Rows are points. Before rounding, the points of a table are all equally far from one centre. They may lie mostly on one side of it. Where is the centre, to within rounding?

Points:
-0.047 -0.015

-0.028 -0.043

-0.025 -0.044

0.002 -0.037

-0.024 -0.045

0.006 -0.003

-0.025 0.011

-0.027 -0.044

-0.008 -0.043
Centre: -0.019 -0.017

Points, 15 rows:
-0.006 -0.025 -0.039 -0.050 -0.035 -0.010 0.026 0.019

-0.012 -0.025 -0.053 -0.043 -0.006 0.021 0.002 0.032

-0.019 -0.008 -0.054 -0.057 -0.028 0.021 0.013 0.019

0.001 -0.041 -0.032 -0.026 0.003 0.015 0.040 0.034

-0.038 0.007 -0.045 -0.040 -0.036 0.037 0.040 0.025

-0.014 0.003 -0.014 -0.045 -0.028 0.051 0.004 -0.010

-0.015 -0.024 -0.058 -0.041 -0.009 0.022 0.048 0.026

-0.006 -0.035 -0.036 -0.021 -0.046 0.029 0.021 0.030

-0.005 -0.009 -0.051 -0.032 -0.037 0.046 0.010 -0.018

0.010 -0.046 -0.030 -0.017 -0.014 0.016 0.041 0.027

-0.014 -0.019 -0.026 -0.051 0.023 0.025 0.014 -0.021

-0.021 -0.031 -0.013 -0.020 -0.019 0.054 0.030 0.029

-0.015 -0.025 -0.023 -0.040 -0.019 0.011 0.049 0.041

-0.021 -0.020 -0.057 0.010 -0.029 0.040 0.021 0.036

-0.011 -0.038 -0.039 -0.050 0.010 -0.003 0.031 0.006
Centre: -0.023 -0.003 -0.026 -0.008 -0.011 0.010 0.021 0.001

Points (25 x 18):
-0.001 -0.040 0.011 0.012 0.009 0.019 -0.030 0.039 0.040 -0.002 -0.035
 -0.008 0.038 -0.025 0.026 -0.041 -0.004 0.036

-0.022 -0.048 -0.003 -0.008 0.021 0.028 0.001 0.008 0.050 -0.010 -0.025
 -0.015 0.043 -0.017 0.097 -0.004 -0.016 0.036

-0.030 -0.029 -0.022 0.010 0.013 0.014 0.022 0.025 0.032 0.013 -0.033
 -0.015 0.034 -0.019 0.082 -0.007 0.019 0.007

-0.011 -0.012 -0.009 0.009 -0.006 0.028 -0.013 0.066 0.046 -0.015 -0.014
 -0.026 0.037 -0.036 0.041 -0.021 -0.030 0.021

-0.043 -0.018 -0.024 -0.040 -0.011 0.024 0.001 0.031 0.033 0.024 -0.033
 -0.033 0.013 -0.014 0.082 0.005 -0.015 0.029

0.002 -0.055 -0.024 0.002 0.022 0.007 0.012 0.029 0.002 0.003 -0.037
 0.000 0.026 -0.013 0.089 0.003 0.004 0.021

-0.038 -0.059 0.002 0.001 -0.007 0.023 -0.019 0.033 0.049 -0.021 -0.026
 0.014 0.017 0.027 0.079 0.018 -0.020 0.020

0.014 -0.019 -0.016 -0.002 0.013 0.005 -0.008 0.019 -0.008 -0.014 -0.033
 0.002 0.016 -0.003 0.034 -0.010 -0.090 0.030

-0.030 -0.050 0.017 -0.010 0.013 0.000 0.012 0.044 0.032 -0.040 0.005
 0.000 0.008 -0.023 0.086 0.020 -0.043 0.002

-0.047 -0.046 -0.012 0.011 0.015 0.000 0.006 0.038 0.038 -0.025 -0.037
 -0.038 0.005 -0.014 0.065 -0.014 -0.023 0.049

-0.013 -0.020 -0.025 -0.004 -0.025 0.007 -0.009 0.060 0.002 0.003 0.007
 0.010 0.002 -0.009 0.105 -0.008 -0.043 0.009

-0.020 -0.046 -0.005 -0.002 -0.008 0.019 0.027 0.050 0.015 0.002 -0.030
 -0.021 0.023 0.003 0.089 0.012 -0.034 0.022

-0.020 -0.026 -0.040 -0.025 0.007 0.007 0.015 0.014 0.023 -0.008 -0.009
 0.004 0.032 -0.008 0.073 0.008 -0.033 0.052

-0.022 -0.034 -0.029 -0.009 -0.036 -0.016 0.001 0.014 0.039 -0.004
 -0.058 -0.010 0.015 -0.007 0.046 -0.005 0.000 0.024

-0.023 -0.006 0.001 -0.006 0.000 -0.025 -0.032 0.037 -0.013 -0.026
 -0.021 0.017 0.038 -0.001 0.088 -0.034 -0.016 0.035

-0.028 -0.051 -0.019 0.007 0.024 -0.015 -0.001 -0.007 0.047 0.010 -0.037
 -0.004 0.027 -0.034 0.085 -0.014 -0.017 0.010

-0.028 0.002 -0.016 -0.025 0.002 0.032 -0.007 0.046 0.009 -0.018 -0.052
 0.002 0.018 0.020 0.062 -0.008 -0.033 0.042

-0.004 -0.002 0.004 0.014 0.016 -0.039 0.006 0.022 0.039 0.007 -0.062
 -0.011 0.006 -0.019 0.086 0.005 -0.018 0.020

-0.043 -0.035 -0.030 0.008 0.008 0.039 0.026 0.003 0.016 -0.002 -0.039
 -0.014 0.026 -0.022 0.051 0.010 0.000 0.030

-0.022 -0.020 -0.002 0.031 0.011 0.008 -0.005 0.047 -0.003 0.015 -0.052
 -0.020 0.025 0.002 0.028 0.005 -0.057 0.028

-0.002 -0.047 -0.001 0.029 -0.005 0.039 0.015 0.017 0.005 0.008 -0.029
 -0.002 0.049 -0.019 0.043 -0.025 -0.007 0.020

-0.007 -0.055 -0.018 -0.001 -0.003 -0.005 -0.015 0.012 0.017 -0.014
 -0.044 0.003 0.031 0.011 0.100 0.001 0.018 0.022

0.020 -0.030 0.002 0.039 0.018 0.035 0.014 0.004 0.032 0.008 -0.024
 0.030 0.017 -0.018 0.083 -0.013 -0.015 0.012

-0.013 -0.036 -0.024 -0.017 0.006 0.021 0.028 0.030 0.016 -0.004 -0.037
 -0.020 0.038 -0.028 0.066 -0.014 -0.029 0.024

-0.003 -0.037 -0.008 -0.021 -0.003 0.041 -0.030 0.052 0.036 -0.009
 -0.020 -0.041 0.039 -0.025 0.070 -0.006 -0.026 0.038
Centre: -0.009 -0.011 0.007 0.003 0.006 0.009 -0.026 0.001 0.011 -0.007 -0.003
 -0.022 -0.006 -0.001 0.054 -0.003 -0.017 0.005
